Each row is a point. Each copy is the shape, with its points in the same order, turned, moved and blurred by noise. Some copies are also mirrored. Which?

Shape, 6 rows:
[[ -2.9  -1.3   6.2]
 [-12.2   7.4   1.6]
 [ 31.6  32.6  28.6]
 [ -6.2  17.5  -4.2]
 [-33.5 -25.3  22.5]
 [  9.1   1.4 -14.3]]
Copy 1, 6 rows:
[[  7.7 -16.9  -8.9]
 [  2.0 -21.2   3.6]
 [-29.7  -3.2 -48.1]
 [ -7.6  -9.3   0.8]
 [ 31.7 -49.2   1.9]
 [  4.9   9.3  -2.9]]
Copy 1 is: mirrored
Copy 2:
[[  7.8   8.4  -2.4]
 [  1.2   8.2 -16.1]
 [-37.5   7.5  25.0]
 [ -6.2  -6.8 -12.9]
 [ 25.6  43.4 -24.7]
 [ 10.4 -11.4  -2.2]]
Copy 2 is: mirrored
Copy 3, 6 rows:
[[  8.1 -12.9   3.6]
 [  7.4  -9.4  18.7]
 [ 56.9  19.0  -0.9]
 [  3.8   4.1   9.7]
 [ -0.1 -52.5  13.9]
 [ -5.6   5.6  -8.5]]
Copy 3 is: only turned
Copy 4 (6 x 3):
[[ -0.9   2.3  19.5]
 [ -2.3  14.5  14.0]
 [-41.8 -16.9 -11.2]
 [ -9.3  20.1   5.0]
 [  6.0   2.0  55.4]
 [ 10.9   0.3  -5.2]]
Copy 4 is: mirrored

Shape, 10 rows:
[[-15.8 -90.7 -11.3  -2.6]
 [  3.0  25.8   4.7  -5.6]
 [ -5.2 -20.9 -16.9  12.8]
 [ -4.8   7.6 -16.5   2.1]
 [  9.0  17.8   8.5   0.1]
 [ -3.1  15.0   7.5   4.9]
 [ -1.1  19.5   2.0  23.6]
 [ -8.3  18.8 -15.2 -10.7]
 [-23.9  15.6  -1.1  -3.6]
 [-33.2   9.0  -0.3  -4.5]]
Copy 1:
[[ 14.5 -31.3  79.5  21.0]
 [ -8.1   7.1 -26.9  -3.8]
 [  0.1   8.4  18.9  22.2]
 [-13.4  10.1  -4.6  14.5]
 [  2.3   5.5 -22.6  -3.1]
 [ -1.4  13.9 -14.2  -5.4]
 [  3.5  29.5 -14.5   3.0]
 [-25.1   4.0 -15.5   7.8]
 [-23.5  14.5  -3.9  -7.5]
 [-27.2  14.3   5.9 -11.4]]
Copy 1 is: only turned
Copy 2, 10 rows:
[[-49.7  -2.9  75.4 -18.8]
 [ 12.9   3.6 -17.2   8.0]
 [-10.7   2.6  23.8  17.3]
 [  4.9  15.5   1.1  15.4]
 [ 15.1 -11.5 -13.0   5.5]
 [  5.0  -6.6 -15.6   6.5]
 [  0.5  -3.1 -14.7  34.6]
 [ 12.3  19.4  -6.5   5.4]
 [ -8.7  22.1 -18.2   2.7]
 [-17.0  21.4 -17.4   0.9]]
Copy 2 is: mirrored
Copy 3:
[[ 11.7 -34.5 -54.6 -69.8]
 [-14.7   9.1  16.6  10.0]
 [  9.8 -17.0 -20.3  -6.4]
 [ -8.6 -10.5  -3.8  10.8]
 [ -7.1  13.8  10.8   5.3]
 [ -0.5   4.0  17.5   3.5]
 [ 14.6   1.3  13.4  17.0]
 [-19.4  -9.6   4.9  14.5]
 [ -9.8 -18.6  17.2   5.5]
 [ -9.6 -30.9  17.0  -4.3]]
Copy 3 is: only turned

Shape (14 x 8):
[[ 19.0  -0.1  37.7  20.8  -2.7 -14.8  -6.9 -13.3]
 [-28.6   2.4  10.1 -34.6  -3.6   2.4 -16.9  16.6]
 [-11.4  39.9  -4.1  20.7 -12.4  32.1 -15.9  13.0]
 [ -5.3  36.1 -21.6 -11.0   0.9 -20.4 -24.8 -27.0]
 [ -3.1 -22.9  22.3   2.4  31.9   5.0  30.9 -23.9]
 [-24.1 -25.2  -1.0   6.0   5.6  23.7 -13.9 -23.1]
 [ 13.6  -5.5  35.8 -39.4  19.6  -6.5  20.8  18.2]
 [ 11.2 -11.5 -18.5 -29.7  38.7  17.2   3.7  -2.7]
 [-19.0 -25.2 -14.0   6.3  -8.2 -10.4  -2.5 -27.1]
 [-11.5   7.0  21.4 -27.1  15.1  23.2  -5.9 -28.8]
 [ 24.2   5.3  20.4 -16.4  -8.2 -28.7 -26.8   1.9]
 [  6.4  29.3 -17.4 -31.1   3.6  -2.6  13.8  12.1]
 [  4.6  -1.1  -9.1  22.8  28.4  -6.2 -27.3  -4.7]
 [-18.9 -22.4 -17.1  -2.4  26.0  22.4   1.2   9.9]]
Copy 1, 14 rows:
[[ 12.6  -5.7   5.6   9.5 -25.2 -30.9 -12.1  35.5]
 [ -1.8   4.7   6.2  -2.6 -30.1  24.5  18.7 -22.5]
 [  1.2 -13.6  10.7 -41.4   9.5 -22.8  23.7 -11.8]
 [-29.2   7.8  -7.8  19.2  -3.0 -32.1  26.5 -16.8]
 [ -9.2  13.2 -31.9 -10.2 -24.0  12.0 -16.0  47.9]
 [-31.0  19.6  -0.2 -33.0 -26.1  -0.6 -22.9   3.8]
 [ 20.8 -19.4 -21.4  19.6 -28.4  36.8   3.7  17.0]
 [-37.8 -15.3 -29.2   4.3  -4.3  31.2 -12.1   0.4]
 [-20.7  41.0   0.5  -3.9 -13.8  -7.7 -22.6   3.0]
 [-18.1  -2.3 -26.2 -16.6 -43.3  -1.2   9.5   4.3]
 [  8.1 -17.3   6.5  37.0 -24.2 -14.8  -5.9  -1.5]
 [  1.8  -7.5 -27.3  12.7  12.2  11.7  20.3 -18.3]
 [-37.0 -10.4  19.2   0.5   1.1 -16.8  -3.5  21.4]
 [-31.4   5.8   1.7 -23.8   2.0  32.1 -13.9   5.1]]
Copy 1 is: mirrored
Copy 2:
[[ 21.7  -6.9 -19.4  14.1   0.3 -13.8 -34.7  -7.6]
 [ -8.8  36.5 -13.7 -34.4  18.5 -16.1   9.8  -4.2]
 [ -5.5  14.5  13.2 -32.0  -2.7  -9.2 -32.8  43.2]
 [-13.7  20.2 -20.7 -18.1 -33.0  32.5 -12.1   5.1]
 [ 19.1 -25.3   4.0  22.9  22.6  -0.7  21.0  -1.6]
 [-13.9  -6.2 -21.4   1.7   7.5 -21.9  23.0  31.1]
 [ 19.7   2.1  16.1 -16.0  24.3 -14.9  11.5 -49.4]
 [-23.2 -13.6  13.6  -7.4  -6.0  -2.9  34.3 -19.4]
 [ -2.3  10.7 -30.6  23.4 -10.8  -4.6  23.1  16.3]
 [  9.1 -16.9 -16.5 -31.9   8.1   0.1  17.2   2.6]
 [  2.4  15.0 -23.6  -7.3 -15.7 -18.7 -27.3 -36.9]
 [  5.2  28.3  23.8 -29.1 -17.3   7.2   5.7 -14.7]
 [-32.7  -5.5  -7.1  12.0  -4.0   2.0 -20.3   5.8]
 [-28.8   2.1  15.4   4.5  17.3 -13.0  26.8  17.9]]
Copy 2 is: mirrored
